Each row is a point. A path goes straight from each point to the next, and from the last back to the first. The post is the endless flat space through its rows: a point in 2 columns, a line in 3, a plane in 4, and so on, so that a path can go around it. How many times does the path go around the post? Going back the other way cancels.
In the rows, zero is written as 128.

Post (1 x 2):
[[114 125]]
Path (29 x 2):
[[163 121]
 [165 202]
 [106 167]
 [ 81  97]
 [108  92]
 [171 128]
 [147 172]
 [114 157]
 [142 194]
 [136 135]
 [112  82]
 [ 64  64]
 [ 88 131]
 [106 192]
 [ 61 115]
 [ 75  58]
 [113 104]
 [ 50  62]
 [ 84 165]
 [123 149]
 [141 147]
 [111 153]
 [ 75 122]
 [101 102]
 [ 86  78]
 [ 54 101]
 [ 92 157]
 [141 162]
 [143 103]]
Times around: 0

Post (3 x 4):
[[146  73 215 145]
 [ 95 173  56 123]
 [157 156 132 129]]
Path (20 x 4):
[[125 146 158 131]
 [ 77 144 130 188]
 [162 160  84 155]
 [133 143  83 103]
 [ 99 151  97  96]
 [119 143 151 135]
 [106 128 181 134]
 [137 101 192 204]
 [ 47  60  90 155]
 [189 136 133  71]
 [202 164 214 104]
 [119 116 219 170]
 [163  92 177 182]
 [117 125 155 178]
 [ 84 152 100 140]
 [ 90 111  77 176]
 [168 158  72 101]
 [151 144  94  92]
 [161  97 180 121]
 [114 118 158 108]]
Times around: 3

Post (8 x 9):
[[122 154 160 205 122 214 160 116 105]
 [ 94 161 149 137 132 104 113 113 137]
 [195 118 155  99 113 150 166  90  88]
 [122  99 172 112 112 128 157 114 139]
 [159 159 123 137 110  76  88 145 120]
 [121 163 148 113 117  90 115 121 187]
 [148 152 132  88 110 124 102 150  96]
 [177 164  74 142 122 127 123 108 128]]
Path (26 x 9):
[[187 206  75 115 148 181 139 142 110]
 [207 160  88 114 101  11  83 144 109]
 [114 193  66 174 117 200 116 132 111]
 [134 134 156 127  79 143  81 171 112]
 [158 161 203 217 147 147 131 121 178]
 [152 108 166  61 132  34 142 119 169]
 [168  56 164  68  71 119 194 122  93]
 [ 57 177 108 128 117 220 100 125  89]
 [225  81 149 125  81 111 145 107  54]
 [156 149 129 143  87 140 165  94 129]
 [ 88 120 203 121  81 234 157 118  36]
 [143 104 161  98  95 147 122 126 108]
 [122 181 148 158 139 147 112 145 172]
 [229  65 189  86  98  31 167 139 128]
 [139 206  96 135 126 104 108  92 136]
 [140 122 148  87  79  85 124 128  77]
 [118  90 120 116  95 205 142 115  52]
 [148 131 188 112 115 200 136 125 132]
 [145 128 229 192 129 108 152 162 196]
 [163 160  82 128 120 153 139 107  91]
 [182 199 170  94  63 129 124  99 176]
 [174 108 126 178 118 125 126  85  93]
 [132  95 185 131 138 199 158 160 100]
 [133 197 187 151 128 176 190 109 164]
 [162 129 209 162  82  74 162  97  80]
 [169 161 158 124  85 126 145 127 116]]
Times around: 4

Post (13 x 14):
[[129 146 129 134  83  74 159 147 113  61 140  72 213 127]
 [165 136  69 126 163 168 118  95 144  79 159 126 135 119]
 [105 145  88 142 162 135 100 170 179 181 160 168 113 145]
 [137 173 103  87  79  87 156 134 137  72 151 112 156 104]
 [127 115  97 134  58 103 110 132  95  94 133 107 166 124]
 [110  94  96 139 154 120 120 143 155 137 195 164  86 132]
 [169 113 110  98 103  86 114 139 106  94 132 104 189 100]
 [160 124 112 102 126 167 126 118 158  92 175 146 130 150]
 [ 80 136 125  92 111 102  99 130 134  98 154 116 158 102]
 [121 152 114 109 120 119 111 140  89 144 170 115 137 148]
 [109 154 126 136 116 130 153 159 119 173 157 110 129  93]
 [109 125 143 142 150 113 109 131 129 161 140 197  95 132]
 [108 111 109 114 159 148 113 162 130 143 137 169  86 160]]
Path (26 x 14):
[[125 163 146 183 100 100 161 109 120  77 108 124 140 182]
 [118 187 133  88 117 146 178 102 149  68 165 162  34  76]
 [116 219  99 102 129 150 126 107 167  62 146 108 120  71]
 [109 111 104 106 126 131  24 145 123 124 124 151 128 168]
 [139  79 167  66 148 121  54 154 110 105 135 197 134 112]
 [159 157 102  59 114  97 125 148 133 112 173 141 170 111]
 [ 90  56 137 138 120 151 139 159 167 105 119 108 214 165]
 [ 78 142 153  68 132  34 108 157  99  60 115 172 172 141]
 [173  80 139  90  92  97 130 134  83   7 170 140 161 142]
 [ 50 113 104  97 115 110 116 125 198 102 189 178 118 121]
 [124 155 110 158  96 132 155  74 159  78 163 145 119 174]
 [148 131 146  66 108 117 115 178 131 120 109 127 156 154]
 [115 100 123 138 119 101  66 160  69 146  70 162 121 105]
 [124 104 118 154 113 117 159 186 125  95 140 162 153 177]
 [178 150  57 122  80 111 188 146 157  74 173 104 164 135]
 [ 94 116 127 105 143 195  68  75 110 160 183 164 100  86]
 [ 81 221 147  91 103  40 140 153 173 133  91 192 153 116]
 [108 176 115 148 135 167  91  51 116 117 128 163  88 175]
 [160 131 113  79 117  39  61 195 133 115 128 114 184  97]
 [205 140 138  67  81 125 177 184  79  91 161  99 150 126]
 [ 95 140  51  91 138 125 129 162 188 120 183  83 169  64]
 [100 139  80 125 136 139 139  78 142 115 192 171  53 146]
 [110 154 123  60 116 155 130 182 130 148 170  42 207 142]
 [137  94 162 123 128 112 128 146 118 155 101 152 114 132]
 [143 160 161  88 105 108  94 154 115 161 113 153 134 117]
 [195 104 110 125 100 104 206 211 174 122 135 106 152  78]]
Times around: 3
